Rows are points. A path goes straight from each point to the next, and from the last back to the first. The post is the endless flat space through its rows: a point in 2 columns, a line in 3, a plane in 4, and so on, so that a path can go around it. Count how often the path circles the post. Going back the other way cancels.

Post, one row:
| +0.00 | -0.07 |
Path, 13 rows:
| +0.38 | -0.18 |
| +0.14 | -0.60 |
| -0.16 | -0.15 |
| -0.38 | +0.15 |
| +0.15 | +0.38 |
| -0.03 | +0.44 |
| -0.26 | -0.03 |
| -0.18 | -0.59 |
| +0.08 | -0.27 |
| +0.37 | -0.10 |
| +0.01 | +0.07 |
| -0.10 | +0.08 |
| +0.23 | +0.35 |
Times around: 0

Post:
| +0.06 | -0.14 | +0.19 | +0.00 | -0.42 | +0.29 |
| +0.25 | +0.09 | +0.07 | +0.24 | -0.06 | +0.06 |
| -0.06 | +0.12 | -0.45 | -0.40 | -0.09 | -0.29 |
| -0.06 | -0.38 | -0.14 | -0.12 | -0.01 | +0.26 |
| -0.02 | +0.46 | +0.17 | -0.52 | +0.14 | -0.71 |
Path:
| -0.23 | +0.24 | -0.06 | -0.20 | -0.23 | +0.08 |
| -0.34 | +0.22 | -0.44 | -0.10 | -0.65 | -0.05 |
| -0.30 | +0.48 | +0.24 | -0.60 | -0.22 | -0.22 |
| +0.23 | -0.04 | -0.09 | -0.14 | +0.12 | +0.24 |
| +0.16 | +0.25 | -0.07 | -0.15 | -0.18 | +0.04 |
| +0.12 | -0.20 | -0.46 | -0.23 | -0.01 | +0.06 |
| +0.02 | -0.48 | -0.26 | -0.20 | -0.16 | +0.26 |
| +0.03 | +0.02 | -0.10 | -0.07 | -0.12 | -0.39 |
| +0.20 | -0.11 | -0.30 | +0.35 | -0.07 | +0.10 |
| -0.06 | -0.18 | -0.40 | -0.47 | -0.24 | -0.26 |
| +0.23 | +0.02 | -0.03 | -0.55 | -0.22 | -0.18 |
| +0.51 | +0.06 | +0.18 | -0.11 | +0.57 | +0.08 |
| -0.22 | -0.25 | -0.08 | -0.90 | -0.20 | -0.34 |
| +0.08 | -0.30 | +0.11 | +0.12 | +0.36 | -0.44 |
| -0.26 | +0.08 | -0.30 | -0.11 | -0.55 | -0.15 |
| -0.21 | +0.01 | -0.11 | -0.05 | -0.09 | +0.21 |
| -0.07 | +0.02 | -0.05 | -0.45 | -0.07 | +0.02 |
| +0.23 | +0.33 | +0.27 | -0.23 | -0.54 | -0.08 |
| +0.29 | +0.07 | +0.09 | +0.14 | +0.29 | +0.04 |
Times around: 1
